Each row of a before or after table is a point. The points were changed in one or more steps. Then noise was added and the rows were shuffled. The steps act on how far a point lies along the listed directions, d1 being the first. What was done? A step turns or swaps two directions, mirrors them in a line or flattens them onto one, adds a multiple of one to another, or multiplies one. Angles are multiples of 10 degrees, from the lower direction toward the higher: turns from -170 to 170, lines from 10 to 170 but not 90. Use the fewest steps. Two steps may share a direction if one is a turn and the other turns, adds or multiplies; they go together, in the order done. Otherwise the lowest direction goes first.
In the rows, 128 means zero.

Directions:
(1): [137 183]
(2): [183 119]
Before (9 x 2):
[[127 130]
 [ 99 113]
 [157 169]
 [ 57 189]
 [114 143]
 [102  80]
 [156 106]
 [ 56 128]
 [199 157]]
After (9 x 2):
[[ 97 145]
 [156 151]
 [102 176]
 [ 58 126]
 [158  88]
 [198  99]
 [ 59  66]
 [116 113]
 [127 127]]
Steps: mirror d1 and d2 in the line at 80 degrees

Directions:
(1): [156 139  65  65 119 108]
(2): [ 96 174 164  86  76 148]
(3): [136 159  87 188  72 123]
Before (12 x 6):
[[155 126  95 101 134 109]
 [135 135 109 157  66 115]
 [116 117 154 153 146 132]
 [141  91 169 177 166 156]
 [ 92 134 167 137  86 153]
 [149 108  87 111 130 110]
 [123 116 122  62 138 114]
 [137  86 159 219 167 147]
 [130 132  95 153 103 112]
 [140  88 110 104 178 107]
 [137 147  91 124 103 103]
 [160 147  58  73 109 110]]
After (12 x 6):
[[121 105 154 139 164 129]
 [168  31 136 163 250 126]
 [ 79 145 190  63  86 161]
 [154 160  56 134  75 115]
 [155 130  85 159 119 108]
 [151  89  88 218 156 104]
 [110 151 121 165  73 127]
 [139 144  91 104 113 106]
 [136 109  94 100 141 107]
 [157 106  78 161 126 108]
 [138 113 117  60 108 108]
 [156  63 155 166 203 145]]
Steps: mirror d1 and d3 in the line at 30 degrees; multiply d2 by 2

Directions:
(1): [ 88  59 178 114 115 104 137 187 152]
(2): [155 106 135 140 126 101  56  88 200]
(3): [157 119  78 172 186 119 162 176 171]
(4): [198  89 105 132  62 164 118 160 110]
Before (14 x 9):
[[153  75 144 110  91 141 103 144 112]
 [156 140 109  87  71 154 142 124  86]
 [131 232  61 106 137 131 114  56  44]
 [149  83 106  98  90 147 134 173 124]
 [207 170  67 176 121 186 156 111 115]
 [159 217  99 123 122 169 136  55  55]
 [143 111 155  96  93 130  70 116 159]
 [132 158 133 125 105 127 124 136 105]
 [174  65 150 123  55 142  76 109 138]
 [157 117 142 143 110 100  75 119 189]
 [ 94 183 132 134 202 111 132 107 137]
 [195  74 112 137  94 120  12  89 249]
 [138 115 142 124 105 143 107 145 164]
 [162  82 152  97  73 133  85 110 148]]
After (14 x 9):
[[118 169 137 113 120 150 118 106 128]
 [114 173  86 111 175 123 126  91 142]
 [ 65  77 176 126 167  96 189 210 147]
 [163  67 148 125  90 138 104 182 141]
 [ 98 178 139  87 135 142 153  79  82]
 [ 60  56 143 106 146  70 162 239 131]
 [105 174 143  82 118 154 131 111  84]
 [ 78 185 148 107 146 136 150  61  72]
 [115 170 118 120 168 136 136  91  92]
 [ 91 156 112 109 175 105 182 144 140]
 [111 165 169 101  81 124  98  91  98]
 [ 63 107 188 144 174  90 133 126 208]
 [120 148 132 137 134 111 142 160 126]
 [ 49 172 194  48  68 145  72  26  86]]
Steps: turn d1 and d4 by 160 degrees; turn d2 and d3 by -90 degrees

Directions:
(1): [166 151  42  99  94  86 174 118 102 104 168 104]
(2): [103  82 104 118 155 101 111 109 145 225 178  95]
(3): [180 140 102  59 149 128  68  84 167 133  98 174]
(4): [136 110 123 167 209 113 142  50  76 100 110 121]
(5): [115 160 159  73  96 140 130 106  45 177  85 101]
Before (8 x 12):
[[172 108  86 107 144  72 103 117 187 136 156 151]
 [126 130 185 154  83 121 155 180  90 113 117  96]
 [ 88 117 232 156 110 202 130 173  97 151  75 117]
 [ 94 158 209 123  83 149 130 181  81 155 149 143]
 [148 101  68 143 186  94 152  67 131 138 134 115]
 [139  68  75 177 184 112 146 139 191  99 169 128]
 [211 106  36 150 134 106 125  80 151  68 169 150]
 [142 155 225 144  95 185 129 145  96 109  64 166]]
After (8 x 12):
[[127  99  82 189 139 106 186 150 158  88 152 118]
 [181 144 156  76 104 125  93 127 129 115  78 146]
 [169  75  51 186 146  89 157  72 109 112 193 107]
 [156 120 174  88 130 167  60 120 178 211 110 175]
 [140  93 101 184 200 130 174 101 105  58 115 123]
 [124 106 122 177 147  72 174 111  79 136 157  86]
 [147 176 198  73  99 153  88 142  99 146 119 182]
 [139 127 210  91 110 199  67 152 164 156  53 171]]
Steps: turn d2 and d3 by -120 degrees; mirror d4 and d5 in the line at 130 degrees

Directions:
(1): [ 86 121 189 119 203 153 178 129 110 123  46 127 196 135 131 142 136  87
  99 175]
(2): [168  83  79 165 194  69 149 117 130 180 121 190 123 211 140 108 103 103
 138 118]
(3): [180 123 105  49 149 182 167 163  75 156 172 136 114 151 100 102 184 160
 128 189]
(4): [140 105 139 166 206 145 110 154 143 192 191 115 164  52 115 184  97 170
 141 126]
(5): [146 140 141  98 158  74 143 117 167 154  78 158  52  33 141 110 180 110
 164 146]
Before (11 x 20):
[[ 77 145 174 127  93 217 125 153 102 107 152  46 220 113 110 164 132 164
  100 150]
 [116 133 103 188  92  86  88 116 160 113 122 130 159 190 136 139  69 129
  117  53]
 [129 133 120 102 102 159 124 126  98 109 140 127 101 119 140 116 140 147
  126 120]
 [147 116 110 157 140 150 133 144 109 160 220 106 163 167 114 128 112 170
  123 111]
 [128 121 127 110 130 131 150 123 120 105  97 158 117 197 126  97 134  99
  129 150]
 [ 85 153 157 128 121 160 110 130 112 115 135  85 214 155 122 156  94 136
  109 112]
 [123 157 149  88  38 146 117 138 122  90 105  99  94 115 124 101 146 122
  133 141]
 [100 141 141 103 104 193 128 140 104  89 150 119 163 154 122 137 125 142
   99 168]
 [153 113 112 176 153  84 106 106 157 165 138 147 111 117 138 146  96 119
  138  97]
 [103 112 144 188 141 140  93 135 145 130 138  92 183 115 120 178  78 144
  126 108]
 [123 133 148 117 157 166 133 141 122 144 124 123 132  91 108 138 144 143
  120 151]]
After (11 x 20):
[[151 105 123 165 184 106 122 117 140 176 138 145 136 120 131 153 100 121
  128 119]
 [130 136 136 107 134 168 135 139 116 138 133 125 120 106 106 127 148 150
  122 149]
 [155 121 115 128 147 143 151 142 108 161 195 116 141 155 116 110 143 161
  128 130]
 [130 136 112 107  85 149 115 123 103 101 143 127  89 120 143 112 135 147
  129 108]
 [127 109 138 164 162 145 101 146 143 153 155 100 164  91 112 173  99 159
  137 127]
 [110 148 129  99  83 166 119 130 120  86 147 127 124 135 130 124 135 141
  113 157]
 [110 154 143 108  61 189 111 151 118 114 177  59 150  83 112 142 155 178
  125 139]
 [119 127 120 187 141  84  96 124 170 142 116 133 164 141 135 153  75 132
  125  67]
 [103 157 149 118 123 143 107 131 128 132 142  94 177 119 121 147 110 144
  128 113]
 [109 122 145 124 138 121 151 113 129  98  70 158 128 189 136 105 125  84
  126 144]
 [124 158 134 112   8 125  90 129 140  86 128  96  78 108 128 104 126 131
  142 108]]
Steps: add 0.7 times d2 to d1; turn d3 and d4 by -30 degrees; multiply d5 by 0.4

Directions:
(1): [ 92  48  86  42 121  59 117 123 101 155 135 163 139 181 149  78 157 201
 134 138 181 169 153 167 117 143 134  94 102 108 191 119]
(2): [ 80 114 158 105 133 121 138 124 198  90 136 120 174 178 236 134 128  85
 134 133 154 114 109  73  81 184  76 162 198 164 151  95]
(3): [137 151 131 147 120  59 128  78 102 144  81 193 144  73 165 112 182  95
 116  92 117  50 103 128  72  72  99 109 156  84 174 197]
(4): [102 120 107 138 171 111 185 192 157 106 176 219 102  82 112 110  77  64
 162  78 139 121 165 220 113 137 115 151 137 114 132  82]
(5): [173 135 121  94 113 170 111 140 169 183 138 131 189  64 160  77 145 220
 150 102 161 110 137 141 123  70 114 185 174 121  52  86]
(6): [118  72 130 171  52 144 140 118  91 140 107 105  78 103 143 172  92 140
 174 120 158 115  96  90  78 132  93 141  83  30 135  38]
Before (13 x 32):
[[107 111 135 103 118  99 116 108 121 155 114 135 146 145 179 106 135 138
  136 122 142 126 112 105  94 116 128 112 126 119 146 123]
 [162 186 121 129 160 125 118 144 151 156 137 210 152  54 110  67 138 149
  118  70 123  98 163 200 137  78 131 147 153 119  84 153]
 [142 130 112 166 127 133 133 140 114 150 134 176 136  86 121 120 117 128
  126 111 118 108 124 141 120  92 107 147 126 107 109 136]
 [ 97 146 123 139 154 100 144 118 126 127 124 175 127  98 137 126 139  99
  128 113 140 105 126 143 109 134 116 114 121 104 151 136]
 [137 152 103 143 189 126 138 153 106 122 153 149  94 109  33 123 107  73
  118 120 106 149 159 196 164 126 163 107  73 140 114 152]
 [135 143 104 116 141 104 119  99 117 171 142 128 132 113  91  96 158 165
  113 120 116 123 141 144 173  87 151  90 112 125 120 165]
 [171 127 108 105 115 141 103 151  99 156 123 101 127 119  75 126 140 192
  124 132 124 169 133 145 169 114 172 133  94 127  86 124]
 [123 106 135  93 123 113 125 128 142 139 127 161 164 116 173  96 169 127
  129 122 163  96 130 136  93 109 112 140 164 127 151 128]
 [147 131  96 129 140 123 143 158 120 132 148 166 103  96  79 107 120 118
  138  95 140 139 169 180 151 120 140 115 118 117 146 133]
 [ 88  47 108  70 134  85 129 163 122 123 169 175 126 155 169  85 110 148
  153 111 183 157 156 159 108 151 114 121 101  95 173  85]
 [121  85 114 138 118 111 129 133  90 138 120 148  93  94  91 119 117 148
  144 136 143 129 150 186 133 113 140 112  68  72 140 103]
 [150 100  92  38 138 139  98 137 136 177 147 104 171 154 133  79 168 249
  123 155 158 171 162 154 183 110 158 133 149 168  99 140]
 [119 111 117 111 100  98 136  99  94 136 100 140 116 135 126 126 134 117
  123 140 126 116 125 131 117 140 129 100 111 114 163 152]]
After (13 x 32):
[[106  94 141 115 102 113 125 133 136 104 117  87 133 183 169 170 126 116
  132 140 144 160 103  77 107 188 118 143 129 132 145  88]
 [116 101 114 134 111 131 149 157 146 115 145 148 108 118 141 127 100 103
  162  90 168 130 147 135 114 153  96 141 136 101 155  71]
 [118 144 116 139 141 119 141 125 119 147 128 166 120  76 116 115 132 132
  137 109 144 112 129 154 118 111 123 117 107  90 126 117]
 [112 117 122 181 124 119 148 135 110 127 131 172 116 120 135 142 104  93
  126 124 119 111 114 120 108 126  95 135 117 105 141 131]
 [136 112 114  93  90 121 129 104 113 159 102 136 146 108 145 104 140 158
  135 129 143 106 123 133 115 119 119 126 135 108 131 129]
 [119 123 123 109 134  94 111 110  98 161 112 143 131 141 127  99 135 142
  120 123 126 134 126 135 126 105 157  89 103 123 145 155]
 [ 94  91 120 140  91 122 134  98 123 148 136  91 105 143 140 145 112 141
  144 129 148 128 113  92 127 138 111 109  98  81 140  79]
 [ 85  82 135 116 126  97 139 117 149 112 118 156 143 117 193 112 135 110
  142 135 166  99 135 147  83 143  93 146 141 101 164  94]
 [117  97 123 132 124 170 145 156 168 132 153 118 129 108 155 135  78 103
  172 105 174 130 132 128  93 151  90 183 123 100  90  23]
 [ 79  56 102  87 114 111 125 130  97 112 137  71  87 231 125 160 116 156
  130 188 147 194 135 107 163 199 151  91  86 144 182 122]
 [101  80 105  65 165  68 123 159 126 126 167 200 143 153 153  66 136 140
  127 110 166 150 167 181 123 132 131 108 112 126 176 141]
 [ 95 116 136 189 107 123 152 142  95  97 123 164  46 126  98 173  66  71
  147 103 125 135 135 143 108 176 114 117  62  58 149  79]
 [131 105 119 122 126 105 126 134  83 132 123 157 101 125  81 120 151 117
  118 136 131 126 138 165 134 108 160  92  89 114 171 157]]
Steps: turn d3 and d6 by -50 degrees; turn d2 and d6 by -130 degrees; multiply d5 by -1

Directions:
(1): [ 94 123 108 165 102 136 172 151 225  85 140 124 114  78 108  83 161  79
  54 125 138 170  98 117 170 110  49 146 121 169 207 132 151 132 118 131
 156  33 169 184  97 113 106 125 174 154 207  86 155  79  90  59 129 127
 150 170 194 121 110 170 122 109  96  90]
(2): [147 212 135 138 127 135 182 145 142  87  67 114 124 152  97 132 141 111
 132 128  63  96  61  80 127  95 115 178  85 171 124 190 158 166 122 111
 191 119 143  84 156  96 117 162  21 130  90 211  90 139 118 185 198 102
 204 155 122 152 136 141 104 103  44 148]
Before (8 x 64):
[[153 199 141 144 136 121 162 151 126 106  61 110 140 162 107 146 111 121
  162 100  69  94  63  93 130 112 128 166 106 161  78 176 157 169 137 114
  187 155 115  70 154  97 115 148  24 132  61 207  70 172 136 204 201 118
  191 132 113 147 138 123 103 138  80 160]
 [ 88  38 111 116 120 140  93 119 134 148 205 113 136  90 135 116 111 132
   92 137 193 168 186 186 134 149 124  64 178  82 176  75  95  85 114 142
   63 147 130 192  72 158 116  94 249 132 197  19 181 111 127  71  56 156
   43  89 154 104 108 124 142 152 205 108]
 [142 148 144 113 145 125 130 119 118 125 121 141 122 153 139 131 111 129
  138 132 114 114 140 115 112 139 132 134 109 133  90 141 134 149 138 123
  123 159 104  99 152 121 151 122  82 129 122 162  99 146 135 165 124 133
  130 129 107 122 157 110 137 116 116 135]
 [102 134 125 144 111 133 151 125 170 117 134 131 124 124  77 103 145  98
   89 129 132 127  97 103 137 114 103 155 117 159 175 167 149 138 116 118
  169  69 148 132 112  88 113 148 121 129 164 116 119  98 116 114 137 123
  150 177 162 130 109 166  98 122  78 124]
 [ 96  79 130  94 148 137 108 118 153 160 163 116 122 140 150 108 127 127
  130 149 153 119 168 149 129 137 124  60 175 100 127  96 105  94 123 115
   91 113 114 168  97 139 153 106 186 130 146 109 171 118 131  95  86 155
   85 112 144 104 132 142 149 136 180 120]
 [138 141 124 126 121 117 124 122 100 148 119 106 128 183 141 146 101 133
  148 139  92  95 139 133 105 106 153 151 129 126  92 142 104 151 145 124
  135 159 121 117 135 124 135 131  98 106 110 152 115 140 143 147 134 107
  136 111 110 134 131 114 125 127 132 110]
 [115 138 123 158 127 152 176 151 187  95  98  96 116  94 108  98 158  89
   89 147 127 140  75 109 155  93  83 155 124 156 167 144 132 138 115 110
  138  60 178 172 102 109  97 139 152 139 177 112 141 105 107  97 132 137
  157 157 178 122 128 168 124 111  99 112]
 [140 125 152  89 160 128 109 109  76 169 124 130 158 164 136 162  93 167
  168 135 122  86 151 132  97 148 178 125 117  99  75 116  97 120 123 125
  105 192 104  90 148 144 135 120  88 114  80 162 100 149 158 172 123 138
  123 109  91 130 111 106 138 129 144 142]]
After (8 x 64):
[[144  88 138 114 150 106  68 114  57 185 134 135 155 151 159 167  80 167
  196  94 156 108 166 162 112 164 184  92 168  87  45  94 104 113 151 136
   92 207  73  95 133 147 139 107 142 113  69 115 108 182 169 162 105 151
   76  73  85 118 136  84 138 181 209 149]
 [ 89 134 123 122 137 147 167 144 212 111 126 105 110 131 123  88 160  93
   92 149 117 117 104 109 149 104  79 110 136 150 167 145 141 119 115 104
  151  60 154 162 102 111 130 122 138 148 162 146 161 108 107 104 129 137
  156 157 173 115 128 171 127 110 106 116]
 [122  97 117 133 118 119 107 118 110 159 149 114 124 157 152 133  99 130
  128 135 127 124 161 158 115 121 141 130 147 118 113 111  99 136 145 133
  111 146 122 153 117 146 134 118 164 110 145 105 142 122 143 107 100 114
  100 108 126 119 123 121 136 131 165  93]
 [101  67 132 112 142 130 107 110 140 164 170 134 153 110 136 123 109 141
  105 135 170 140 171 158 133 161 130 107 139 102 136  82  99 100 117 141
   85 127 121 161 105 151 127  98 186 130 169  79 148 109 138  82  78 152
   90 124 148 111  90 124 145 137 174 102]
 [128 105 136 115 147 121 109 110 129 140 156 143 125 134 147 126 109 133
  125 132 147 143 166 136 121 152 129 111 129 115 102 108 130 128 138 132
   94 153 105 126 131 131 154 108 141 131 150 113 119 128 137 131  89 152
   93 125 121 110 149 111 147 128 152 118]
 [ 94 155 111 156 100 160 205 157 224  55 124  88 114  81  76  89 157  67
   41 132 106 149  68 112 165  90  40 157 111 184 228 167 159 146  97 120
  173  59 186 167  86  97  83 145 121 154 201 110 146  90  83 104 166 114
  173 164 196 136 104 174  96 103  60 108]
 [156 180 144 130 150 145 158 137 102 123  60  94 128 154 117 138 131 135
  163 151  91  82  71  92 114  96 155 161 109 133  89 163 124 151 123  98
  143 144 146  99 144 105 116 156  60 113  85 187 103 156 139 184 158 118
  168 123 110 138 148 132 119 115  90 154]
 [133 149 143 115 130 127 123 111  88 145 111 130 139 168  91 142 122 136
  148 131 110  84 109 107 103 124 164 147 119 124 107 176 136 141 125 118
  156 148 114  78 147  95 131 155  65 109  92 161  90 145 143 180 154 114
  140 148 104 138 124 131  98 129  90 154]]
Steps: turn d1 and d2 by 100 degrees
